Each row of a before or after table is a point. The points were changed in one or more steps. Then noise was added and the rows were shuffled. The steps act on how far a point lies along the listed directions, d1 being the first. What was done? A step turns or swaps two directions, mirrors them in a line or flattens them onto one, adds a multiple of one to another, or multiplies one. Angles are multiples of 10 degrees, from the lower direction toward the higher: turns from -170 to 170, lines from 10 to 170 but not 90. Use the fewest steps. Two steps may share a direction if one is a turn and the other turns, adds or multiplies; they go together, in the order done. Otherwise the lowest direction goes first.
In the rows, zero is written as 128.

Directions:
(1): [ 83 141]
(2): [115  83]
Before (14 x 2)
[[120 153]
 [183 154]
 [199 144]
 [179 132]
 [140 148]
 [107 156]
 [158 118]
 [223 162]
 [121  99]
 [121 102]
 [147 151]
 [122 123]
 [110 157]
 [139 165]]
After (14 x 2)
[[132 120]
 [129 159]
 [104 104]
 [ 91 185]
 [113 131]
 [117 182]
 [159 128]
 [ 78 215]
 [156 124]
 [105 115]
 [103 143]
 [101 198]
 [ 88 130]
 [108 102]]
Steps: turn d1 and d2 by 100 degrees

Directions:
(1): [126 150  93 113 190 155]
(2): [146 138 113 194 148  94]
(3): [100 104 104 166 109 181]
Before (9 x 6)
[[147  99 137 179  97 112]
 [109  97 135 230  67 120]
 [145 144 136  90 169 122]
 [122 126 102 173 133 128]
 [107  89 133 143  94 191]
 [157 159 115  49 158 104]
 [126  63 112 172  63 130]
 [141 157 167  78 164  64]
 [132 148 117 109 171 105]]
After (9 x 6)
[[109 116 112 158 127 138]
 [137 122 123 174 136 133]
 [143 126  81 199 126 116]
 [112 120 130  84 113 145]
 [145 107 127  57 121 113]
 [103 126 153  44 114 152]
 [129 102 137  98 117 158]
 [ 99 114 106 221 134 144]
 [159 141 168  76 146  94]]
Steps: multiply d1 by 0; turn d2 and d3 by 140 degrees

Directions:
(1): [196  95 102 170  90 117 130 156 119 161 110]
(2): [134 123 114 160 190 105 202 119 155 129 119]
(3): [ 85 139  68 133 140 130 139 168  66 146 147]
(4): [139 103 170 171 141 145 131 154  90  64 159]
(5): [129  87 123 104 180 168  97 170 140 128  77]
Before (8 x 11)
[[ 92 137  57 155 111 124 140 154  68 161 153]
 [128 150 148 121  77 101 125  85 127 131 159]
 [102 153  91 117 152 118 160 133 120 130 152]
 [133  96  81 149 133 129 126 183  72 168 130]
 [104 181  98 173 142  75 204  97 112 129 182]
 [ 85 114 137 121 173 150 144 161  93  99 128]
 [147 123 142 170 164  72 213  96 160 107 138]
 [156 119 111 157  97 116 136 161  76 135 155]]
After (8 x 11)
[[137  98  63 147 127 120 128 177  81 189 123]
 [ 85 134  71 159 117 129 137 159  65 142 161]
 [124 129 183 136 100 127 120  99 114  81 168]
 [194  86 101 168 101 132 124 191  78 145 128]
 [124 101  95 118 147 140 138 170 101 150  87]
 [105 144 114 197 178 106 195 145  78  79 185]
 [ 84 157 102 124 168 122 168 135 104 110 163]
 [159  89 127 187 178  88 206 136 132 105 127]]
Steps: add 1.5 times d4 to d1; turn d4 and d5 by 60 degrees; add 0.3 times d2 to d3
